Rows are points. Each copy is the shape, with its points in the same order, turned, moved and blurred by noise. Is it also mirrored, or only turned?
(in the rows, 128 means zero)

Shape, 8 rows:
[[137 127 169]
 [118 133  76]
 [162 111 105]
 [169 113 148]
 [112 125 112]
 [120 143 113]
 [105  94 167]
 [137 140 196]]
Copy 1, 8 rows:
[[165  91 129]
 [108 160 141]
 [113 113 170]
 [143  86 165]
 [126 133 123]
 [134 142 134]
 [140  81  96]
 [194  79 128]]
Copy 1 is: mirrored
Copy 2, 8 rows:
[[104 112 154]
 [156 116  69]
 [169 125 127]
 [142 127 167]
 [133 102 100]
 [123 121  93]
 [115  64 149]
 [ 79 116 168]]
Copy 2 is: only turned
Copy 3, 8 rows:
[[126 152 150]
 [129  73 101]
 [151 127  94]
 [145 160 122]
 [130  95 130]
 [116 101 127]
 [151 128 184]
 [107 168 169]]
Copy 3 is: only turned

Shape (11 x 6):
[[ 95 116 158 130 139 169]
 [171  90 112 143 150  98]
 [176 130 127 142 111 103]
 [178 128  97  91 153 175]
 [137 115 127 166 151 140]
 [121 170 154 138 126 115]
 [128 102  75 133 151 108]
 [139  97 110 158 105 155]
 [125 165 119  76 187 113]
 [ 95 177 106 163 110  95]
 [153  98 140  92 129 135]]
Copy 1, 11 rows:
[[115 169 171  96 123 151]
 [150  99 115 139  82 117]
 [152  89 121 145 114 164]
 [114  78 126  53 110 143]
 [127 118 165 131 107 129]
 [128 133 137 142 169 161]
 [ 96 115 104 133  84 117]
 [116 116 159 126  75 171]
 [105 121  90  87 171 108]
 [ 80 125 125 183 154 161]
 [151 127 115  85 103 155]]
Copy 1 is: only turned
Copy 2 (11 x 6):
[[103 129 184 121 136 157]
 [157 147 116 183 118 104]
 [132 149  85 139 128 123]
 [149  67 124 149 164 126]
 [119 155 147 156 156 119]
 [ 91 146 132  93 124 106]
 [182 142 152 151 145  92]
 [148 163 135 142 164 157]
 [132  82 151 114 110  67]
 [133 188 139  76 147  86]
 [148 105 134 146 101 147]]
Copy 2 is: mirrored
Copy 3, 11 rows:
[[129  74 106 141 130 134]
 [107 177 127 117 177 133]
 [106 172 114  90 134 121]
 [145 160 122 128 109 198]
 [ 88 124 103 130 151 145]
 [ 92 112 132 115  95 104]
 [113 175 126 173 155 131]
 [118 142  65 133 138 130]
 [131 128 196 153 103 153]
 [ 61 141 124 154  87  82]
 [167 141 125 106 137 136]]
Copy 3 is: mirrored

Shape (15 x 9):
[[174 128 129 149  99 132 173 115  97]
 [133 118 129  74 146  95  65 152 126]
 [171 155  84 128 122 132 152 108  72]
 [102 116 138  82 115  97  97 180 106]
 [130  88 107 140 110 151 123 105 117]
 [122 108 147 159 128 207 146  88 132]
 [119 144 100 132 127  99  69 149 118]
 [ 75 112 144 141 161 166 145 109 139]
 [112 154 115  97  99 109  99 139 132]
 [129 105 115  91 102 102  54 128 129]
 [164 131  82 140 120 139 170 108 142]
 [140 137  85 135 104 146 152 110  96]
 [103 102 132 125 125 128 117  66 129]
 [164 103  84 143 104 112 151 122  92]
 [113  92 191 164 130 128 133 121 132]]
Copy 1, 15 rows:
[[122 128 144 104  89 166 134 112 113]
 [150 107 104 118 164  51  80 124  96]
 [153 102 102 124  72 148 140 110 105]
 [172 114 123 111 175  91  86 162  83]
 [ 85  84 134 114 125 118 137 141 107]
 [ 40 116 114 120 135 168 132 142 143]
 [149  87 127 164 129  74  89 138 107]
 [ 72 137 106 151 179 128 152 158 132]
 [165  91 131 123 143  96  95 145 139]
 [138  69 135 107 151  56  81 126 104]
 [109 126 132 113  74 118 159 128 138]
 [129  89 122 119  91 140 148 141 120]
 [ 88  82 130 124 168 114 144 107 132]
 [135 100 148 110  84 124 153 124  83]
 [ 78 147 164 133 179 138 109 122 105]]
Copy 1 is: mirrored
Copy 2, 15 rows:
[[124 145  87  79 133 136 161  82 120]
 [133 121 165 113  97  85 122 182  77]
 [ 86 144  72  98 126 120 176 117 107]
 [132 114 149  85  84 129 110 194 111]
 [102 128 159 103 149 126 166 114 136]
 [ 92 159 163 106 187 158 126  76 125]
 [ 91 106 148 134  75  97 131 153 116]
 [101 156 169 147 166 164 103 139 136]
 [116 113 127 106 113  92 115 155 136]
 [121 110 176  95 106  62 133 162 115]
 [123 112  89 130 163 126 166  99 124]
 [ 91 126 100 107 143 132 162 120 136]
 [111 163 170 119 159 106 140 142 152]
 [114 119 111 102 115 132 190 109 129]
 [153 176 182 116 120 159 115 100 127]]
Copy 2 is: only turned

Shape (17 x 11):
[[132 143  96 113 141 114 150 120 164  97  98]
 [118 159 132 126 161 146  91 108 166 122  91]
 [126  91 145 163 116  76 156 128 105  94 177]
 [123  87 138 158  97  96 154  94 125 111 139]
 [159 129 121 130 147 143 158 141 144 110 103]
 [ 99 154  90 152 132 164  77 194 200 128 135]
 [165 120 155  79  91 121 124 126 122 122 131]
 [134 138 132 154 124 123 174  96 115 102 166]
 [103  82 155 138 113 108 179 116 129  87 181]
 [137 101 137 152 119  89 132 131 126  71 143]
 [105 173 105 150 134 130 108 169 184 168  93]
 [ 89 131 114 173 124  86 118 180 128 126 170]
 [145  99 146 165 133  87 130 149 172 132 180]
 [133  97 179 103 129 133 142 143 121 123  97]
 [125 119  79 101 164 159  96 144 145 158 102]
 [152 159 134  98 173 144 123 127 141 118  99]
 [168 117 161 159  99 158  89 155 124 147  87]]
Copy 1:
[[150 136 143 141 119 125 160 115 159 192 147]
 [126 172 144 162  86 166 140 131 114 154 152]
 [138  82 143  92 148  82 165 118 157  89 110]
 [140  83 148 103 144 111 172 139 129 127 101]
 [150 140 142 124 141 129 115  97 138 174 126]
 [109 176  44 132  64 158 127 106 164 153 123]
 [130  72 129 178 159 124 124 105 117 136 134]
 [151  85 163  99 113 111 125 150 157 128 120]
 [176  76 117  91 152 101 166 140 149  93 119]
 [148 107 145 126 129 105 163  96 150 108 110]
 [ 86 190  88 149 103 157 126 139 160 174 112]
 [ 88 128  90 111 110  89 150 130 183  98 112]
 [116 110 117 101 147 153 145 107 184  90  97]
 [153 131 123 155 185 120 123 116  95 127 124]
 [ 93 149  93 127 114 155 128 103 107 175 177]
 [144 150 152 161 124 148 103 112 132 163 168]
 [ 97 132 123 153 134 142  95  96  88 132  67]]
Copy 1 is: mirrored
Copy 2 (17 x 11):
[[122 114 175 176 106 114 154 108  85 135 110]
 [100 129 168 182 126 142 146 141 147 118  87]
 [163  90 186  86 148 125 103 123  96 142 178]
 [140  74 168 112 138 154 110 106  90 113 157]
 [123 147 169 138 121 140 166 111  87 137 114]
 [ 87 133 130 172  97 115 194 213 134 137 151]
 [106 104 150  92  96 144 136  74 138 157 117]
 [146 115 164 143 161 139 111  97  96 154 168]
 [132  65 184  97 173 132 129 113  88 160 173]
 [145  97 208 110 117 133 124 121 103 135 160]
 [121 131 106 175 108 107 186 169 129  97 114]
 [147 103 145 112 129  83 126 180 117 123 178]
 [180  88 155 105 127 149 145 172 112 155 148]
 [104 114 172  80 140 134 162  98 124 118 100]
 [ 74 143 128 150 102 120 137 166  94 135  73]
 [112 155 170 157 123 125 154 112 128 145  77]
 [106 157 141  95  98 182 158 132 144  88 127]]
Copy 2 is: mirrored
Copy 3:
[[139 125  95 131  69 130 113 138 133 119 101]
 [123 152  59 132 141 125 103 128 162 141 108]
 [106 112 182 121 113 135 128 117 103  78 174]
 [102 137 148 112  99 144 105 119  89 110 176]
 [143 107  96 154 101 123 137 141 121 141 121]
 [203 148 100 114 182 133  98 186 137 120  89]
 [124 142 140 171 113 149 115  83  93 143 101]
 [128 129 127 106 107 106 156 100  97 110 154]
 [107 122 140 119 113 155 147 123  63  67 164]
 [129 102 147 130 114 131 100 115 111  91 150]
 [165 183 105 134 138 101 101 194 154 149 101]
 [144 140 180 100 155 113 114 168 121  85 131]
 [155 155 160 143 132 154 132 141 141  88 174]
 [ 83 124 113 186 132 143 123 133  98 145 122]
 [137 130  99 114 138 169 126 167 150 178  79]
 [129 125  87 159 120 124 139 125 158 146  87]
 [134 130 125 172 169 118  85 128 122 193 147]]
Copy 3 is: only turned
Copy 4:
[[129 165 157 169 122 125 135 104 135 120 161]
 [120 153 180 118 127 109 105 117 174  91 168]
 [109 101  74 148  98 140 141 129 109 120  85]
 [140 102 113 131  89 126 143 103 100 109  98]
 [118 133 145 139 121 149 160 124 142 126 176]
 [136 168 177 132  99 140  96 120 236 163 114]
 [136 135  91  91 108 140 109  95 109 140 170]
 [ 87  93 135 146 115 130 141 106 103 126 117]
 [ 97 121 104 124  71 120 157 125  90 131  88]
 [115 129  83 148 105 136 146 109 138 100 114]
 [157 159 191 144 115 166  75 129 191 133 138]
 [119 131 115 153 104 163  92 152 167 143  62]
 [122 101 103 153  46 140 110 144 153 135 120]
 [138 144 121  78 109 162 140 137 124 101 160]
 [165 158 164 113 146 103 119 159 179 148 165]
 [104 147 157 124 145 129 116 135 151 116 190]
 [162  91 126  75 123 176 123 108 193 102 157]]
Copy 4 is: only turned

Shape:
[[164 125 135 149 122  97 116 146 140  90 132 105]
 [112 169 170  93 166 172 107 123 114 163 145 139]
 [145 129 139 126 131 109 148  99 173  96  88 133]
 [132 166 186  69 161 166 101 104  68 121 116 140]
 [106  83 137  82 120 110 113 100 143 100 126 108]
 [137 106 116  87 120 103 142 165 140 105  99 136]
 [123 116 127 148 102 114  93 157 168 117  64  77]
 [114  89 148  98 114 123 168 151 151 116 102 110]
 [121 167 153 114 108 142 146 108  93 159 139 161]
 [ 97 141 166  71 135  79 155 121 121 115 114 100]
 [118 140 185  90 161 130  92 114  83 177 118 125]
 [167 108 165 110  93 103 132 123 144 119  94 135]
 [152  94 143 149 133 119 179 117 130 136 121 118]
 [118 107 116 133 116 115 130 134 114  90  69 106]
 [141 170 174  84 185 153 119 114  87 167 119 145]
 [100 139 183 125 166 124  97 130 104 138 116 170]
 [150 109  81 143 119  93 134 132 150 144  90 125]]
Copy 1:
[[141 163 121  96 109 140 120 108 114 146 157 112]
 [177 103 138 119 189 173 139 124 180  85 107 140]
 [150 135  95 102 111 156 154 155  96 157 108 144]
 [179 146 147  94 185 219 147 119 167  75  86 112]
 [144 152 137 108 163 130 124 158 102 164  87  81]
 [144 132 137 152 110 163 112 117  90 162 111 102]
 [124 143  66 139 148 143 144 118 103 182 163  94]
 [143 126 129 141 159 145 125 113  62 162  96 119]
 [147 136 124 135 159 166 101 149 132  61 103 157]
 [159 143 159 114 177 186 116 167  70 137 123 119]
 [159  97 127  94 199 185 111 131 138  74 118  96]
 [169 151  86 115 125 150 104 131  80 125 104 102]
 [126 117 122  95 125 123 132 114  68 109 106 138]
 [ 95 155 103 122 134 174 147 125  91 145 121 104]
 [177  89 147  99 163 204 143 125 151  67 107 122]
 [142 106 121  82 169 204  96 123 152 119 102 133]
 [108 114 101 136  92 132 131 151  97 134 135 101]]
Copy 1 is: mirrored
Copy 2 (17 x 12):
[[121 157 108 159 146  95 137 155 120 115 155  86]
 [ 99  92 126 139 102  92  96  67 128 136  87 144]
 [179 140  97 190 158 109 131 112 128 132 139  95]
 [113  96 100 131 119  69 115  63  97 133 119 192]
 [150 103 132 184 132 109 167 145  98 169 128 125]
 [164 101 117 138 135 112 145 139 141 146 176 100]
 [110 122  70 170 178 114 151 163 166 170 136  83]
 [178 106  97 149 108 119 156 152 145 153 131 103]
 [130 108 128 132 125 145 115  87 130  91 104 157]
 [167  62 105 151 138  85 161 129 102 112 109 113]
 [102  68 100 138 127 101  87 110  92 141  95 163]
 [152 121  77 176 132 140 131 138 115 126 166 120]
 [176 153 104 138 123 137 111 149 112 128 108 102]
 [157 133  97 139 179 103 154 155 148 155 140 128]
 [121  88 105 118 119  89  72  63 101 132 103 153]
 [125  91 124 164 130  79  70 122 141 125 114 166]
 [152 132 121 141 185 153 114 146 136 150 147  74]]
Copy 2 is: mirrored
Copy 3:
[[150 129 153 109 119 105  84 114 111 111 133 140]
 [147  84 130 160 152 109 186 162 183 121 118  99]
 [ 73 125 133 100 129 113  84 148 130  99 110 122]
 [135  72 157 147 194  89 165 110 177 121 116  66]
 [ 82 125 161 142  90 102 116  98 162 112 151 114]
 [106 118 156  94  98 160 116 128 131 141 139 113]
 [112 154 108  78  90  80 122 132  97 138 168 121]
 [ 99 158 149  96  90 147 131 125 156  99 149 110]
 [134 124 113 169 182 142 150 131 161 124 108 121]
 [120 144 145 137 108 125  93 123 181 120 128  62]
 [149 117 144 154 142  86 181 114 173 146  97  76]
 [ 98 141 148  86 128 116 109  99 153 121 102 134]
 [119 157 148 128 116 136 135 120 117  67  97 133]
 [ 97 143 143 106 120 115 121 110  91 117 160  88]
 [139  84 138 153 158 112 177 150 162 119  80  73]
 [124 126 182 158 164  90 161 160 145 146 111  99]
 [107 131 114 117  90 146 116 134  77 132 106 140]]
Copy 3 is: mirrored
Copy 4:
[[143 128 115 154 145 172  94 126  91 153 119 108]
 [140 174 172 124 116  77 149 155 123  98 109 117]
 [104 115 138 147 134 145  52 106 115 118 116 129]
 [125 175 178 122 138  58 106 189 104 109 133  86]
 [107 125 117 168 177 135 100 124 131  81 150  93]
 [119 139 107 113 134 180  79 136 129  97 140  98]
 [148  95  87 140 133 157  83 106 156 133  76  68]
 [109 134 129 106 171 165  91 100 141  92 117 102]
 [138 133 176  96 139  99 122 155 139 134 149 152]
 [148 170 121 130 187 122  63 139 143  84 127 130]
 [131 187 151 143 146  80 130 173 160 128 112 104]
 [106 115 152 140 160 171  73 148 140 138 117 109]
 [ 90 139 133 115 167 154 108  99 127 154 120 143]
 [118 115  92 114 147 134  66 113 132 135 135  81]
 [111 199 165 120 118  71 122 179 121 121 107 124]
 [143 184 171 144 111  98 102 128 153 138 144  92]
 [102 109  78 128 112 171  97 123 149 142 124 136]]
Copy 4 is: mirrored
